Each row is a point. Each table stands for the endless flat space through its points: a line for two points, a plane for three, and so on. Write the one point that lies in both, or say that there is none.
In the rows, zero is written as 128.

First:
[[108 104 144]
 [ 93 101 141]]
Second (2 x 3):
[[ 89 109 143]
 [110 100 143]]
They share: [103 103 143]

First:
[[176 171 155  69  54 132]
 [ 97 115 130 114 135 164]
 [104 133 144 119 114 135]
 [ 78 127 138 119 140 145]
 [115 155 140 116 121 168]]
Second (2 x 6):
[[110 137 135 114 130 152]
 [104 141 143 114 114 160]]
They share: [107 139 139 114 122 156]

First:
[[149 157 119 136 138 103 130 149]
 [117 149 123  48  52  95  88 135]
 [165 127 147  98 105 115 143 176]
 [102 133 173 110 118  37 116 135]]
Second, 3 rows:
[[163 132 121  96  98 106 108 169]
 [165 130 126  90  92 107 111 165]
 [158 137 132  92  94 101 118 158]]
They share: no point

First, 5 rows:
[[147 110 129  68 153 153  74 190 180 119  77]
 [ 99 114 127 119 168 193 115 165  94 180  95]
 [106 110 119 124 160 185 117 164 101 187 103]
 [128 106 115 103 153 159  90 185 185 146  91]
 [156 126 155  79  64  97  86 116 151 144 119]]
Second (4 x 11):
[[110 146  98  93 107 176  69 130 167 147  94]
 [162 128 112  81 175 156  69 194 155 191  54]
 [150  98 142 101 151 132 117 186 131 171 110]
 [140 107 103  84 121 170  66 148 151 142  82]]
They share: [138 110 124  96 133 150  96 164 143 158 102]

First (5 x 12):
[[112 140 113  99 110 155 168 137 165 168 158 110]
 [120 109 159  82  85 176 174 125 138 105 136  83]
 [ 68 135 129 124 132 170 139  94 142 217 172  78]
 [ 85 144 106 116 126 155 156 113 153 215 178 108]
 [ 83 153 130 105 155 162 130 103 146 212 154  71]]
Second (4 x 12):
[[111  86 112  64 140  98 173  84 183 157 179  95]
 [ 87 114 144 104 112 138 165 100 151 149 175 111]
 [ 98 114 126  84 129 128 166 105 157 165 155  78]
 [ 71 117 152 114 111 132 165 102 143 151 166  97]]
They share: [104 133 133  94 116 163 160 118 144 164 153  92]

First (2 x 18):
[[100 113 144 146  93 132 156 104 101 140 117 150  89  83 101 149 114 120]
 [ 84 133 152 166  97 144 144 136 137 152 129 166 129 115  93 125 142 100]]
Second (3 x 18):
[[ 95 116 140 145  91 126 161 106 112 135 121 158  85  94  98 143 124 116]
 [ 97 141 143 165  82 160 141 120 136 131  86 166 110  76  71 166 136 119]
 [107  96 108 145 107 130 171  80 126 121 111 176  65  86  86 131 116 134]]
They share: no point

First (4 x 20):
[[148 114 122  91 103 121 161 141 140 111 137 157 126 151 156 161 180 147
   93 123]
 [121 101 148 110  95 140 151 152 122  99 142 148 122 153 150 156 145 161
  124 149]
 [133  93 146 106 109 148 143 162 128 117 128 160 102 139 168 152 153 141
  114 141]
 [105  97 176 108  95 144 145 150 114 105 126 150 106 143 150 148 123 167
  154 173]]
Second, 3 rows:
[[140 125 170  92  96 167 147 109 112  73 152 177 147 178 154 162 137 143
  134 180]
 [142 105 164 118 124 121 163 157 140 101 150 165 119 154 148 130 131 161
  116 146]
 [117 115 149  93  74 156 133 107 105  76 130 155 149 174 158 175 141 151
  151 176]]
They share: no point

First (4 x 24):
[[138 160 147 155 131 123 125  93 159 121 164 110 123 116 146 111 155  90
  153  84 147 160  92 112]
 [155 166 157 144 153 103 124 100 172 144 180 122 142  91 122 120 157  95
  156  76 142 161 106 132]
 [164 180 141 155 153 115 141 107 153 123 164 108 131 116 136 137 169  92
  155  92 137 168 116 144]
 [131 157 154 149 129 121 121  94 165 128 169 119 128 107 143 106 150  89
  149  75 151 160  89 106]]
Second:
[[116 180 103 158 143 146 135  78 171 122 185 124 135 133 143 117 166  62
  143 126 169 187  54  88]
 [166 169 151 176 136  90 142  93 120 131 137  98 107  99 133 103 173 102
  154  93 123 145 106 116]
 [132 139 137 167 112 165 101  97 191 103 154 108 103 130 184 125 155  86
  179  56 164 148 116 134]
 [126 152 117 182 117 158 111  88 183 124 151 126 101 111 173 115 172  72
  171  72 171 151 100 112]]
They share: [145 163 140 161 133 125 129  92 153 114 159 101 118 125 149 116 160  91
 157  93 143 160  95 118]

First:
[[156 142 104 156 146  83 125 165 142 150 117 143 132 138 175 143 139 165
  142 165  83 125  93 138]
 [169 141 105 178 125  85 129 173 123 131 113 128 158 144 175 132 121 168
  153 149 106 127  89 148]
 [157 132 120  89 138 110 122 126 149 154  57 125 140  92 103 181 102 172
  176  93  97  86 138  55]
 [168 137  98 119 143  87 105 146 138 134  67 114 138 118 130 164 120 177
  160 114  86 103 114  90]
 [186 153  89 146 155  97 126 126 145 140 101 122 165 117 115 153 116 175
  148  82 102 125 126 116]]
Second, 3 rows:
[[158 146 106 142 154  98 148 131 140 151 121 155 125 106 159 153 122 159
  144 131  91 123 104 126]
 [160 144 108 142 138  70 114 129 156 195  99 145 139  78 131 127 132 181
  164 147 101  83 124 140]
 [152 156 104 138 154  86 138 129 140 159 119 149 107  90 163 151 136 173
  132 143  73 115  88 140]]
They share: no point

First:
[[145 111  86 163 111 102 105 108 151 152 134 133 124 136 160 147 107  96
   91 158  93 110 152 129]
 [129 120  83 139  80  68 100 127 145 175 129 140 118 133 148 150 141  76
  106 168 111 111 162 132]
 [165  72 111 159  92  80 108 115 125 175 157 192  82  85 140 122 145  84
  114 124  95 167 126 132]
 [192  73 102 201 148 140 125  85 143 156 159 169 101 112 164 121  84 116
   96 108  67 153 107 118]]
Second, 2 rows:
[[185  85 118 171  87 119  82  91 134 154 154 173 127 125 121 112 127  66
  117 160 106 114 122 116]
 [178  89 110 169  96 113  89  99 136 155 151 165 123 123 130 120 125  76
  109 151  99 122 128 121]]
They share: no point

First, 2 rows:
[[124 158 117 164 100 153 163 126 160 143 116  98 121 159 142 162  82 150
  109 105 144 130 170 135]
 [133 160 115 162 101 150 154 135 151 139 120 106 116 162 135 161  89 141
  104 102 136 121 165 136]]
Second, 4 rows:
[[123 163 124 143 124 121 161 209 163 143 135 155 100 148  95 152  86 177
  116 123 143 148 178 164]
 [117 123 129 165  86 152 126 174 129 145 133 136 118 171 118 169  85 159
   76 120 165 124 178 139]
 [115 161 133 155 114 125 158 194 160 135 128 140  99 153 101 157  79 171
  113 110 140 135 185 161]
 [150 156 102 144 112 144 144 169 142 149 136 139 115 160 119 155 105 144
   97 122 140 132 152 140]]
They share: [142 162 113 160 102 147 145 144 142 135 124 114 111 165 128 160  96 132
  99  99 128 112 160 137]

First (4 x 24):
[[145 150 164 121 119  70 152 147 103  96 162 182 158 132  67 146 102 104
   89 163 146 118 146 147]
 [170 134 128 155  87 102 121 107 150 124 133 124 135 135 113 125 123  78
  145 141 115 143  96 137]
 [178 145 138 137  95 109 147 101 136 129 141 137 105 102 114 107 134  63
  158 165 100 183 105 114]
 [155 142 148 136 105  84 138 129 123 106 151 157 149 135  87 137 112  95
  112 154 134 126 125 143]]
Second, 2 rows:
[[146 140 154 146  98  78 134 105 134 114 147 127 150 134  84 106 141 100
  149 161 110 118 117 137]
 [170 134 130 128  89 102 137 123 122 105 165 142 120 122  99 124 123  82
  122 167 125 142 105 134]]
They share: no point

First:
[[ 75 129  92 181 194 108 111 150 177 148 115 132 138 128 178 115  68 178
   87 192 185 114 177 140]
 [ 99 113  73 163 172  98 109 146 149 145 125 135 144 127 163 104  84 176
   96 180 170 124 161 141]
 [142 123  99 122 123 132  83 159 131 140 118 151 145 131 150  76 115 168
   92 154 152  99 116 160]
 [131  83  77  82  83 122 121 146  96 135 112 159 139 125 141 105 116 155
  120 164 116 153 143 148]
 [178  99  78  97  93 124  79 145 100 133 138 148 158 120 120  54 141 164
  113 128 139 115  90 163]]
Second, 6 rows:
[[140 105 127  88 164 165 120 104 186 190  84 157 122 129 152  85  98 153
  129 193 133  87 173 174]
 [167  80  90 177  73 167  99 200 136 125 106 168 169 144 100 108 133 143
  140 153 141 165 155 134]
 [ 95 112  62 120 142 113 102 154 119 147 183  98 112  94 157 135 119 165
   73 165 127 110 123 110]
 [125 101  81 124 136 132 106 153 136 153 140 124 123 113 145 113 116 161
  104 165 132 117 138 132]
 [ 92 123  95  78 198  88 115 100 145 163 112 110  98 104 198  76  73 194
   93 166 159  88 130 169]
 [137 102 114 146 100 150  85 134 150 110  45 171 142 169 165  70  78 194
  113 156 163 157 164 185]]
They share: [113 111  97 127 133 128 107 146 143 139 116 143 142 121 152  98 100 165
 106 166 156 125 147 150]

First:
[[175 163 105  74 199  93 176 113 136  97 133 111 143 155 117 176 108 159
  114 144 147 187 211 183]
 [105 122 169 168  93 111 134 118 131 147 106 155 146 108 101 110  90 101
  142 159 154 123  74  75]
 [117 148 150 139 128 102 149 104 150 123 137 137 179 147 118 113  71 142
  150 160 149 138 104  82]
 [151 162 111 108 137  72 137  79 167  90 151 145 127 152 129 151 105 129
  170 132  93 179 175 139]
 [122 144 147 141 130  86 148  82 169  95 171 148 151 172 139 127  82 147
  167 138 121 169 139  95]
 [122 132 165 155 120 119 181  93 173  92 164 156 128 148 143 164  83 143
  137 103 144 169 136 123]]
Second, 7 rows:
[[169  90 176 143 104  61 156 126 146 126  93 144 127 161 122 155 131 116
  148 141 121 152  98 139]
 [157 106 192 132 120  44 140 137 173 145  80  89 150 183 144 141  95 106
  170 149 143 182  90 173]
 [150 117 182 116 109  70 142 144 151 138  86 143 156 127 109 107 139  97
  116 149 124 168  99 123]
 [153 128 165 132 111  70 129  98 167 115  97 108 159 207 158 175  86 123
  169 130 157 153 126 174]
 [107 147 156 120 119 109 132 107 172 128 124 113 164 175 143 119  59 141
  159 150 166 176 139 149]
 [112  99 137 140  81 120 168 129 152 123 142 158 119 158 122 109  90 179
  162 181 129 158 135 121]
 [105 116 147 162 116 128 154 110 138 150 148 202 101  92 103  93 108 164
  108 155 134 182 126  71]]
They share: no point
